Rows are points. The window is the flat piece filled in between its corners: a triangle in 3 columns, a solid with four corners in 4, and so on. A path goes straight from each point to the next, and from the last back to the first. After which points does the path pass through the window?
In the rows, 128 means zero.

Window (4 x 4):
[[ 73  78  61 139]
 [113 105 158 121]
 [142 104 141 101]
 [151 149 159 123]]
Path:
(1): [146  91 153 148]
(2): [116 124 136 100]
(3): [130 139 146  91]
(4): [140 112 152 137]
(5): [104  65  68 172]
(6): [ 83  95  76 117]
(7): [ 65  81  93 113]
(8): [108  71  85 160]
(9): [105  95 102 144]
(10): [ 50 106  84 115]
(11): [104 149 145  90]
(12): [182  90 175 112]
(13): [ 99  65  74 147]
(14): [ 76 117  88 122]
(15): [124 127 147  94]
(16): [132 111 157 170]
Through the window after points: 1, 3, 13, 15

Window (8 x 8):
[[113 108 148  45 117 135 108 112]
 [117 105 117 146 196  93 106 102]
 [ 98 100 155  89 150 108 180 104]
 [116 137 181  73 159  82 131 119]
 [115  84 179 125 137  91 119  95]
 [102 181 136 173  56 175 121 150]
 [163 167 148 209 116 190 132 115]
 [179 158 112 209 101 119 152 101]]
Path:
(1): [132 140 147 178 133 140 141 147]
(2): [137 151 127 145 131 156  92  56]
(3): [101 126 139  96 142 126 135  84]
(4): [134  90 167 109 108  84 130 166]
(5): [191 151 162 170 127 151 156 172]
(6): [119 162 127 187  95 159 121  87]
(7): [113 131 156 109 181 109 143  22]
(8): [126  97 137 114 171  89 117 135]
Through the window after points: 1, 5

Window:
[[ 67  85 141 125 189 212 116 157 132]
 [146  98 127  95 179 140 149  94 128]
 [106 181 133 147  81 178 126 125 121]
 [117 128  51  83 169 152 115 151 131]
 [141 120  87 137  42 121  73 172 157]
 [105 130 166  75  83 129 151 134 165]
 [ 50  81 155 137   7  93 183 148 138]
 [168 128 147  98 166 107 164 164 123]
 [100 137 189 123  65 113  85 157  73]]
Path:
(1): [120 139 188 144 166 103 153 145 164]
(2): [125 159 145 106 183  81 117 152 142]
(3): [165  98 142  95 109 151 184 160 118]
(4): [126  83 141 100  54 165 166 151  78]
(5): [ 60 139 142 151  59 108 143 135 162]
(6): [ 84 129 130 129 174 124 103 121 174]
(7): [114 104 133 112 138 187 139 141 111]
(8): [123 115 135  98 108 182 168 163  99]
(9): [ 94 110 120 152 135  75  93 127 148]
(10): [106 129 129 131 121 106 116 143 159]
(11): [125 108 121  91  88 166 167 132 127]
(12): [139 121 126  72 131 142 155 149  84]
Through the window after points: 2, 4, 6

Window (12 x 12):
[[110  84 117 134 129 116  56 136 156 115 126 152]
 [ 60 158  75 193 118 122 146 105  42  98 132 190]
 [190 169 126 116 221 194 217 209 115 123 142 107]
 [143 186 150 133  89  98 107  93 187 119 114 153]
 [119 138  79 129 112 164 195 188 136 110  86 147]
 [ 61 155 196  74  79 136 139 120 106 145 106 147]
 [114 115 173 145  52 140  65  42 134 173 118 182]
 [165 155 134  50 133  93 114 117 141 163 104 180]
 [114 165 125 133  75 200 169 171  79 116 200 138]
 [ 42 101 141  64 108 144 164  79 130 137 149 173]
 [150 136 139  75 163 178  79 103 143  96 105 187]
 [118 111 124 123  86 129 166 113  71  87 138 121]]
Path:
(1): [118 183  86 111 101 141 105  82 138 108 132  80]
(2): [128 149 154 125 113 124 146 127 144 124 123 176]
(3): [124 131 185 140  98 143 165 157  83 114 171 188]
(4): [ 94 151  82  97 103 169 145 119 146 128 117 129]
(5): [109 156 106  87  98 170 130 106 125 139 113 110]
(6): [146 112 156 112 149 117 156 155  98 121 134 198]
(7): [109 144 199 102  99 116 151 178 124 111 140 196]
(8): [133 127  80  92 118 173  96  61 155 161  97  96]
(9): [114 129  74  71 135 153  88  94 125 127 109 112]
(10): [117 107 159 159 102 106 123 146 126 107 139 180]
(11): [112 127 153 103 101 150 155 164 136 116 120 176]
(12): [ 97 177  77 132 112 144 138  75  91 160  80  97]
(13): [109 147 113  88 115 159 130 103 117 140 120 148]
(14): [138 158 189 119  84 113 141 111 129 136 135 192]
(15): [116 110 167 125  91 111 101 121 136 107 117 211]
(16): [104 155 112 105 123 160 104  98 136 158 126  88]
Through the window after points: 1, 3, 9, 11, 15

Window, 14 rows:
[[153 113  90  52 163 147 120 121 113 133 149  61 106 172]
 [138 159 156 182 142 119 100  90 130 140  86  82 176 120]
 [137  81 169 156 184  86 149 213 133 126  97  83 138 121]
 [169 143 149  73 121  98 143 180 151 158 189 179  47 141]
 [189  97 117 141 113 125 135  99 157  70 217 138 126  93]
 [190 149 130  90 222 151 220 155  97 171 119 168 153 154]
 [ 98 145 115 128 126 148 146  84 175  90 180 153 157 178]
 [165 134 157 115 106 140 145 109 202 105  95 107 181 154]
 [154 129 181 124  46 178 122 110 105 148 185  99  95 158]
 [ 92 109 138  83  99 117 197 104 113 155 123  87 183 106]
 [178  61 144 112 198 108 136 142 119 173  75 144 115 138]
 [177 140 145 146 118 150 174 143 126  96  90 103  39 193]
 [197 111 167  43 191  99 156 114  93 115  84 127 172 163]
 [156 146 110  84  74 111  74 199  84 155 116 113 140 172]]
Path:
(1): [139 132 137 102 146 144 142 125 100 125 114 126 111 134]
(2): [180 114 147 116 148 111 155 147 130 153 140 119 124 164]
(3): [168 124 133 133 122  77 150 132 117 155 134 107 112 168]
(4): [144 148 152  57 133 191  94 180 149 116 125 163 118 116]
(5): [134 133 141  96 127 176 143 139 120 128 102 126 101 130]
(6): [202 126 146 131 136  59 152 123 146 116 183  92 163 186]
(7): [226 118 135 115 146  73 174 105 113 182 134 100 144 151]
(8): [125 130 149  96 156 176 137 175 124  98 111 136 117 135]
(9): [157 103 128  94 161 147 104 124  99 132  96 141 113 107]
(10): [175  88 150 121 158  88 172 159 147 171 120 107 131 189]
(11): [180 117 127 123 112  72 121 126 125 160 165  69 139 176]
(12): [150 127 138 104 103 172 123 151 122  96 134 159 123 115]
Through the window after points: 3, 9, 11

Window:
[[126  77 145  95 141 160  56 135 190 135  22  83 147 135]
 [121  67 191 138 160 130 135 218  87 133 112 137 126 155]
 [130 132 120 129 149 146 199  97 152  88 157 148 186 182]
 [ 92 117  41 150 109 140 153 111 156  98 205 144 176 146]
 [122  89 117 127 162 153  97  98  96 125  37  84 114 122]
 [ 92 108 154 136 121 147  86 102 162 139  60 105  79 173]
 [122 140  75 131 171 170 169  80 185 166 203 163 164 132]
 [150 139 108 104  91 135 162 141  90 153 142 162 162 166]
 [160 119 152 166  92 131 204 173 116 132 147 114 141 115]
 [165 107 146 179  99 138 148 106  97 122 219 157 190 147]
 [166  51 185 111 136  55 136 172 101 138 133  85 107 155]
 [145  90 101 169 162 129  93 131 164 155  34 109 130 182]
 [107 131 171 139 154 105 115 166 110 159  98  66 162 160]
 [ 79  70 152 132 148  98 107 111 158 163  20 127 148 128]]
Path:
(1): [156 170 163 144 149  78 128 121 141 103 104 107 108 117]
(2): [146 140 122 174 156 105 112 126 134 109 111 131 130 130]
(3): [108  52 137 108 112 142 152 145 131 144  85 104 163 186]
(4): [130  80 157 115  90 174 157 118 117 171 111 111 151 174]
(5): [112 111 116 158 166  70 102 128 146 113 104 146 148 119]
(6): [174 169 157 129 110  84 121 123 128  74 130 154 118 141]
(7): [107  72 104 145 130 141 153 141 137 151 140 106 154 154]
(8): [121  77 114 137 148 169 160 124 143 156 147 118 190 158]
(9): [140 136 122 143 134 133 142 107 145 130 157 147 141 134]
(10): [123 190 119 137 102  85 133 136 154  72 181 189 144 154]
(11): [ 92  26  90 146 149 186 133 106 139 175  94  67 146 151]
(12): [110  51 124 110 132 166 130 145 141 148 107 113 182 180]
Through the window after points: 4, 6, 8, 10, 12

Window, 14 rows:
[[122  96  72 104  88  93 105 134 101 139  81 130 122 133]
 [ 99 210 115 102 136 198 116  54 195  91 153  97  68 197]
 [ 98 173 136  94 104 117 171 106 143 111 114 151  32 124]
 [ 81 151 202  46 198 240 118  81 228 157 120 102 160 148]
 [101 169  78 150 110 146 169 125 113 123 157 157 125  95]
 [ 68  89 119  99 123 141 145  51  97 143 178 177  85 141]
 [121 157 116 177 178  99 130 184 195 172 174 170  86 162]
 [124 157 144 195  67  65 146 157 131 113 149 112 144 120]
 [204  97  75 124 161 168 132 156  39 163 185 118  50 174]
 [102 119 126 163 134 139 114 205 119 115 144 162  92 144]
 [140 112  75 187 187 118 149 143  89 119 133 114  66 151]
 [171 155 164 196 103 112  51  96 119 149  92 170 171 135]
 [ 94 145 147 171 128 132  45  98 105 190 141 123 145  88]
 [109 173 120 201  90 132 147 140 103 166 114 124 120 168]]
Path:
(1): [ 95 177 129 150 123  70 120 138 125 113 133 130 136 133]
(2): [ 85 166 137 130 135 103 123 145 107 143 143 155 106 163]
(3): [134 124 122 146 108 194 121 107 166 132 129 123 110 116]
(4): [109 105 105 175  97 177 149  51 182 134 125 146  73 105]
(5): [115 176 140 135 163 121 110 171  99 140 150 131 115 162]
(6): [115 162 121 149 134 108 122 136 117 141 150 123 133 142]
(7): [148  97 115 149  93 170 148 129 149 138 122 160  63 129]
(8): [147 127 115 195 113 144 109 142 186 167 128 136  67 101]
(9): [ 92 183 162 101 123 108 104  75  58 120 117 153 163 160]
(10): [131 156 138 109 148 114 120 161  99 107 106 134  96 153]
(11): [ 98 119 103 199 116 157 138 113 154 155 164 153  87 125]
(12): [127 132 115 142 135 146 133 123 144 163 150 143  67 122]
(13): [ 44 137 131 132 116  67 118 138  96  78 141 173 176 200]
(14): [102 146 135 112 172 116 118 130  78 120 154 186 102 157]
(15): [102 129 111 144 111 143 141  96 145 153 153 138  92 138]
(16): [144 112 124 162  88 155 151 130 132 149 140 127  79 128]
Through the window after points: 6, 8, 10, 12, 14, 16

Window, 14 rows:
[[175 158 100 159 143  99 183 173 181 138 107 143 120 134]
 [129 120  86 118 169 134  95 140 125 150 121  71 157 165]
 [115 191 129  92 118 222 100 131 135 108  85  75 134 132]
 [112 172 136 128 137 172  72  83 203 105  99 117 140 166]
 [137  95  94 125  96 213 103 123 171 118 133  95 182 152]
 [168 137 163 172 139  84 150 165 133  67 157  95  87 160]
 [159 173  92 133  90 136 157  98 188 154 117  77  86 175]
 [ 93  38 144 152 107  55 133 197 119  99  92 108 111 144]
 [ 74 188 101  90 115 199 124 102 151 104 145 128 149 190]
 [117 160  85 136 137 240  97  85 140  84  88 131  98 198]
 [118  83 128 188 116  45 137 131  82  81 125 120 117  85]
 [153 227 114 187  91 154 106 153 159 157 131 122 106 185]
 [ 93  60 161 157 145 163 158 109 125 152 104  97 165 151]
 [163  45 174 120 114  51 129 150  73 119 113 145 128 132]]
Path:
(1): [131 132 125 111 148 152 111 125 150 157 160 120  90 130]
(2): [154 163 123 153 111 133 134 120 141  98 104  98 140 176]
(3): [139 134 119 134 113 140 129 125 126 108  90  95 147 163]
(4): [100 130 155 130 139 141 102 152 128 134 164 135  91 107]
(5): [105 123 127 159 130 161 124 151 143 132 129 120  79 130]
(6): [157 111  96 122 107 115 153  94 103  84  94  96 217 187]
(7): [169 150 149 164  89  96 122 161 107  59 109 122 193 198]
(8): [125  76 128 122 146 104 129 128 122 153 123 119  87 109]
Through the window after points: 3, 7

Window (14 x 14):
[[ 84 111 117 161 114 160 147  45 125  97 202 104 150 106]
 [174 168  91 177 204 154 141 121 173 131 206 182 158  81]
 [166  91 105 141 105  95 113 213 124 165 145  51 179  60]
 [183 142 173  51  84 229 155 182 170 138 132  77 131 105]
 [ 75 131 151 143 114 114 104 119 158 135 145 157  72 136]
 [143 145 129 173  88 147 168 160 143 106 117 108 151 118]
 [113 160 121  90  61  64 141 103 115 194 177 141 113 196]
 [192 144 101  88 167 169 140  82 139 138 164 121  78 188]
 [ 32 131 141 129  81 152 183 154 133 138 146 128  80 191]
 [131  98 145 145  98 237  98 107  94 163 111  84 110 144]
 [104 199 113 125 116  99 199  82  72 157 136  98 127 136]
 [134 146 189 108 144 174 114 186 152  91 193 158  98 192]
 [ 60  94  51 163  96 140  98 133  75  96 121 112 154  99]
 [109 159  89 124 191 160 155  88 157  84 162  96 218 150]]
Path:
(1): [118 104 105 114 174 149 163 110 114  98 124 151 174 138]
(2): [120 106 161 105 107 139 165 103 123 135 131 142 132 133]
(3): [ 87 148 123 163 119 141  84 136 153 137 155 126  77 140]
(4): [ 84 193 123 133 112 205  81 172 127 108 187 111  61 146]
(5): [135 113 120 132 138 136 157 112 135 124 154 136 147 143]
(6): [131  92 135 132 112 147 166 123 111 110 154 123 147 136]
(7): [113 172 112 132 125 164 120 104 136 151 144  98 133 147]
(8): [121 163 122 130  94 145 126 138 138 148 149 115  89 132]
(9): [109  57 170 129 142 192 163 136  89 107 155 139 151 183]
(10): [119 121 145 111 123 139 167 129 120 149 156 123 136 150]
(11): [102 152 115 121  86 162 139 135 147 132 151 110  88 165]
(12): [124 161 129 151  91 157 124 125 144 141 176  96  95 139]
Through the window after points: 2, 4, 6, 10, 12

Window:
[[229 209 139 156 159 101  95 108 119 132  93 109 141 109]
 [ 97 185  83 122 113 108 171 136 171  93 165 122  50  31]
 [ 61 125 152 181 121 111 109 221 109 118 125 167 134 158]
 [185 145  98 106 109 133 180 153 113 202 125 104 130  49]
 [ 64 101  80 131 182 148 124 108 120 130 152 111 114 153]
 [119 150 181 173  81 168 201 126 182  69 167 124 216 148]
 [173 148 136 127 194 142 218 151  77 142 196 174  94 147]
 [167  84 168 148 137 108  88 128 138 137 198 190 132  73]
 [ 82 121 156 116 152 175 137  86 200 107 107 112 133  76]
 [168 102 166 136  78 109  83  83  75 109  75  88 121 139]
 [168 149 118 117 107 181  97 139 105 151 134  92 103 104]
 [126  76 160 195 169 144 110 160 108  71 166  80 180  93]
 [135  95 191 108 110 135 108  96 155 134 138  67 122 175]
 [ 87 108 126  82 121  98 113 136 114  24 103  89 171 106]]
Path:
(1): [214 109 108 142 119 153 148 179 157  99 105 124 164 101]
(2): [144 124 134 134 125 142 132 151 149 102 126 126 107 112]
(3): [ 92 149 142 117 138 125 122  81 121 152 151 104 163  56]
(4): [ 94 140 157 113 132 108 129 133  87 106 131 112 151 126]
(5): [129 105 114 145 123 147 110 167 166  77 117 123 126 107]
(6): [171 138  62 132 118 145 147 161 158 131  68 125  82 127]
(7): [109 131 158 134 136 134 128 119 101 118 156  98 147 123]
(8): [120 152 151  94 142 125 132 105  81 123 175 113 141  85]
(9): [157  83 116 205 121 136 135 179 162 109 105 119 122 176]
(10): [141  86 121 148 150 152 148 155 155  66  87 103 137 123]
(11): [ 67 155 142  89 122 102  93  90  87 129 185 106 150  92]
(12): [108 143 165 146 111 151 129 109 120 114 158 102 142 126]
Through the window after points: 2, 4, 10, 12

Window, 14 rows:
[[160  74  99 127 175  61  83 159 156 136  71 199 148  89]
 [127 211 119  97 155 133 118  79 110 125 159 117 202 164]
 [148 131 157 146 118 152 130  90  84 123 140 103 160 108]
 [188 192 138  89  99 109 136  74 136  80 175 127 133 142]
 [102  59 131 133  99  81 107 172 192 165  65 126  93 150]
 [146 113 188 111 182 114 148 113 127 102 144  96 180 154]
 [109  66 110 107 175  94  67 203 107  89  96 142 135 137]
 [174 194 147 120 124 142 143 109 124 103 119 197 130 189]
 [145 158 150 118 125 165 100  46 166  83 129 135 138 165]
 [ 81  62 171  80 120 138 153  86 105 124 200 133 214 100]
 [ 75  70 144 119 130 165 166 154 188 131 154 106 148  66]
 [172  91 126 160 160  95  39 200 154 140 131 157 142 167]
 [165 126 181  42 122 167 120 122 121 121 124 107 195 134]
 [ 79 104 185 150  77  95 104 173 209 110  78 142 133  97]]
Path:
(1): [120 123 145 105 142 100 120 140 132 143 136 144 118 123]
(2): [154 140 201  99 139 115 104  87 126 125 179  76  82 118]
(3): [130 122 124 119 135 142 143 123 156  94 109 158 204 153]
(4): [136 138 135 116 102 133 141 123 136  80 136 117 187 165]
(5): [141 131 175 101 158 133 113 102 130 137 154 127 126 114]
(6): [108 106 161  93 142  98 106 124 153 149 113 133 110 141]
(7): [138  83 115 145 104 127 133 165 163  91 127 135 197 137]
(8): [174 100 137 135 120 132 106 140 139  83 116 142 205 150]
Through the window after points: 2

Window:
[[192 127 210 146 119 121 125 136 118 136 115 170 109 191]
 [111 140 103 154 103 210 144 113 114 102  95 127 138 140]
 [181 136 138 143 105 176 173 148 188 112  97 107 111 159]
 [101 109 103 164 192 147  56  73 162 149 170 135 145 138]
 [174 142 179 128 130 119 110 116 127 189 125  86 162 142]
 [209  92 159 126 100 149 179  79  87  93 166 173 101 102]
 [127 128 160 135  70 116 154 161 179 119 170  95  88 113]
 [143 115  98 139 112 102 158 131 109 104 134  96 136 168]
 [ 38 124 139 121 203 114 145  40 183  99 144 105  48 138]
 [127 127  84 128  97 156 141  86 113 203 157  93 112 152]
 [117 114  94  79 131 175 135 143 124 160 178 126 131 135]
 [ 94 161 162 150 163  74 198  98 173 101 160 137 145 197]
 [173 199 117 170 140  79 198 195 115 179 134 107 158 162]
 [113  83  86 156 118 131 181 135 113 167 130 115 156 129]]
Path:
(1): [163 128 149 159 126 157 157 150 114 169 180  79  93 168]
(2): [125  92 126 173 116 197 151 125  71 112 198  74 162 132]
(3): [139 169 130 110 147  50 152 107 176 163 101 176 100 165]
(4): [126 160 115 137 114  87 133 106 169 133  90 141 185 125]
(5): [139 118 145 150 140 177 171 156 112 154 184  79  70 191]
(6): [156 152 163 159 165 134 188 156  95 169 153  96 130 161]
(7): [159 174  73 139  70  64 151 148 183 127 118 148 152 137]
(8): [144 121 119 123 117 125 158 104 140 138 141 142 121 130]
(9): [137 103 199 155 172 172 141  64  80  95 175  83  74 142]
(10): [128 119 141 183 131 136 149 110 142 124 165 112 107 168]
(11): [147 146 135  95 125 116 164 106 151 130 102 129 140 130]
(12): [119 154 100 110 111  95 183 115 157  92  74 156 171 142]
Through the window after points: 6, 8

Window (14 x 14):
[[189 165 161 109 103 165 149 124 184 221 162  50 102 135]
 [ 90 194  85 122 117 133 140 117 154 134  99 110 123 119]
 [101  92 134 103  92 155 139 127 137  82 134 130 139  87]
 [107  96 165  85 178  90 115 176 121 141 161 151 120 200]
 [ 86 132  91 146  88 136 132 170 110 158 118  63 142  84]
 [ 93 157  88 142 143 231 139 116 104 100 168 150  96  78]
 [123 134 156 135 155 129 185 136 124 115  97 135 158 112]
 [108 150 130 102  78 163 168 116 100 118 110  90 167 125]
 [ 99 186 104 193  90  82  44 166  79 174  98 166 103 173]
 [115 103  86 121 157 188 151 104  96 127  85 136 124  89]
 [135 190  74 178  80 163 131 138 139 105  83  95 139 157]
 [116 117 149 148 186 157  12 109  49  73 177 144 106 124]
 [105 129  97 127 146 212 125 110 131 135 147 139 170  78]
 [161 126  99  78 160  95 179 140 134 158 168 140 134 130]]
Path:
(1): [122 122 107 118 144 115 143 117 130 147 163 115 128 144]
(2): [110 123  69 198 136 161 135  95 103 110 169 139 120 119]
(3): [ 99 175 125 102 126 193 114 151 112 134 124 140 110  98]
(4): [110 148 113 123 119 170 125 169 134 105 104 153 121  92]
(5): [121 128 101 148 165 156 131  52 102 173 183  75 129 139]
(6): [ 72  83 136 120  60 165 130  38 153 105 125  78 114 172]
(7): [153 184 125 129 176 138 170 205  90 135 114 152 168  69]
(8): [137 139 177  96 141 150 108 177 123 147 130 129 116 150]
Through the window after points: 2, 6, 8

Window:
[[120 125 112 123 196  56  88  79 124 202 168 141  84 185]
 [ 76 185 196 120 140 158 147 142 115 108 159 113 127  58]
 [159 130 116 118 179  24 106 114  70 146  78 117 112 133]
 [169 172 154 165 116 173 103  72 154 138 134  98 166 198]
 [107 128 126  76 121  89 104 149 151 122 110 133 119 104]
 [ 92 129 179 110  77  74 160 173 108 159 140 101 130  91]
 [106 135 157 105  92 203 194  91 115 113 145  93 130 109]
 [132 147 180 122 106 160 193  98 144  62 194 111 182 143]
 [104 111 139  97 175  97 117 169 115 149 139  65 128 133]
 [110 162 119 175 113 142 109  88 106  79 136 106 124 207]
 [173  74  93 197 161  62  68 176  96 134  81 145  84 107]
 [ 87 191 120 141 119 195 192 184 123 124 143 142 172  97]
 [110 123 147 162 106 183 107  72 101 103 140 132 211 168]
 [101 164  98 127 113 115 142 152 114 125 165  84 141  35]]
Path:
(1): [104 119 114 215 150  96 112  65 158 197  87 118  94  51]
(2): [100 118 133 141 127 108 130 113 146 134 127  93 129 134]
(3): [154 162 137 101 110 107 114 158  55 126 154 169 135 138]
(4): [137 125 146  81 107 114 113 193  31 181 163  72 118 166]
(5): [ 81 129 140 156 174  85 141  91 200 108 117 126 138  91]
(6): [111  91 123 187 153  87  98 127 127 132 111 115 119 139]
(7): [163 128 120 140 135 113 107 147  92 123 122 139 122 117]
(8): [207 127 157 120 144 150  41 173 121 107 178 105  93 128]
(9): [ 77 137 134 144 117  91 165  91 117 140 112 116 149 135]
(10): [ 85 143 166 162  93  95 124 106 214 146  96  43 131 128]
(11): [149 136 100 130 158 128 119 152  58 117 155 144 133 113]
(12): [186 153 117 105 102 116 114 135  79 116 125  93 118 133]
(13): [ 69  99 136 169 151 116 133 130 126 122 132 140 138 107]
(14): [ 78 136 140 164 162 103 201 109 126 135 134  61 114 124]
(15): [121 146 132  93 102 142  89 150 100 118 157 152 150 102]
(16): [130 136 131 100 162  88 108 138  99 135 161 130 117 171]
Through the window after points: 4, 6, 10, 16

Window:
[[ 93 154 115 233 123 145 143  74 151 110 175 165 140 152]
 [130 116 129 156 179 151 135 122 141 174  29 136  96 161]
 [108  97  99 178 155 164 117 161 125  96 194 142  69  78]
 [111 168 100 118  66 176 153 156 133 171 131  69 159 106]
 [125 172 134  97 125 137 108 177  99  91 105 136  53 156]
 [154 110 108  74 137 148 134  81 170 124 173  68 105 118]
 [196 145 137 141  99 112 154  71 121 176 144  89 153  68]
 [137 142 176 187 172 140 171 164 112 132 121  84  87 154]
 [206 195 131 123 106 164 161 124 185 138 104 148 131 108]
 [165 139  67 152 126 124 163  68  83  64 154 174 146 148]
 [124 113 214  64 119 162 150 132 134 119 164 100 133 158]
 [158 147 111 165 172  91 134 104 134 111 173 148 173  79]
 [184 165 104 187 118 147 118 178 162 199 139 164 153 153]
 [108 111 146 207 102 135  96 134 176  57 139 155 175 162]]
Path:
(1): [141 146 109 153 120 107 179 137 135 129 112 193 120 111]
(2): [151 105 102 188 123  28 190 146 107 132 177 105 119 139]
(3): [146 154 122 133 117 181 112  90 153 120 136 145 151 109]
(4): [182 200 142 153 123 209 137 125 127  57 136 118 170 145]
(5): [134 128 117 146 115 106 144 120 154 142 156 143 115 113]
(6): [150 167 140 140  67  85 159 176 180 122 104 159  88 133]
(7): [133 157 125 118 145 156 111 146 101 107 128 127  91 144]
(8): [166 137 111 153 144 164 116  94 120 123 134 105 135 158]
Through the window after points: 6, 8

Window:
[[ 91 162 137  60  95 139  89 123 144  98  98 139 179 158]
 [126 166 148 164 118 119 132 189 102  68 130 171  90  80]
 [137  86 118 131 113  73 113  97 146 116  50  94  92  85]
 [104 177 127  43 167 159 158  80  94 156 150 154  98 131]
 [162  99 109  29  93 117 115 103 111 147  79 159 169 133]
 [160 161  69  96 124 136  74 147 161 161  97 115 188  97]
 [186  98 180 150  64 107 204 110 106  91 130 117  82 169]
 [165 113  91 177 133  45 168 152  78 131 131 154 167 134]
 [129 120 154  89  98 110 135 157 154  94 107 146  51 157]
 [119 162 100  85  59  75 135 134 109 121 129  74 116  76]
 [162  29 109  88 101 146 163 131  99 119 163 146 142 174]
 [ 74 123 187  51 124 109 101 127  96 180  94 104 105 117]
 [113 118 194  94  83 110 120 144 192 130 194 151 189 130]
 [224 118 114  63 128 106 152 101 144  93 173  74 178 136]]
Path:
(1): [124 146 124  85  98 103 164 141 112 110 105  92 127  85]
(2): [136 116 122  88 112 151 172 152 114 114 121 142 145 137]
(3): [128 144 149  78 116  80  54  95 128 157 160 126 101 127]
(4): [136 131 127  69 104 110  95  96 133 119 143 133 122 120]
(5): [128 118 150  84 107 130 191 167 126 158 106 150 183 140]
(6): [118  92 110 120 118  83 214 157 142 141 104 132 132 123]
(7): [165 124 127 119 113  88  75 100 110 109 105 113 129 112]
(8): [139 132 109 104  78  81 104 120 126 124 134 108 116 110]
Through the window after points: 4, 6, 8
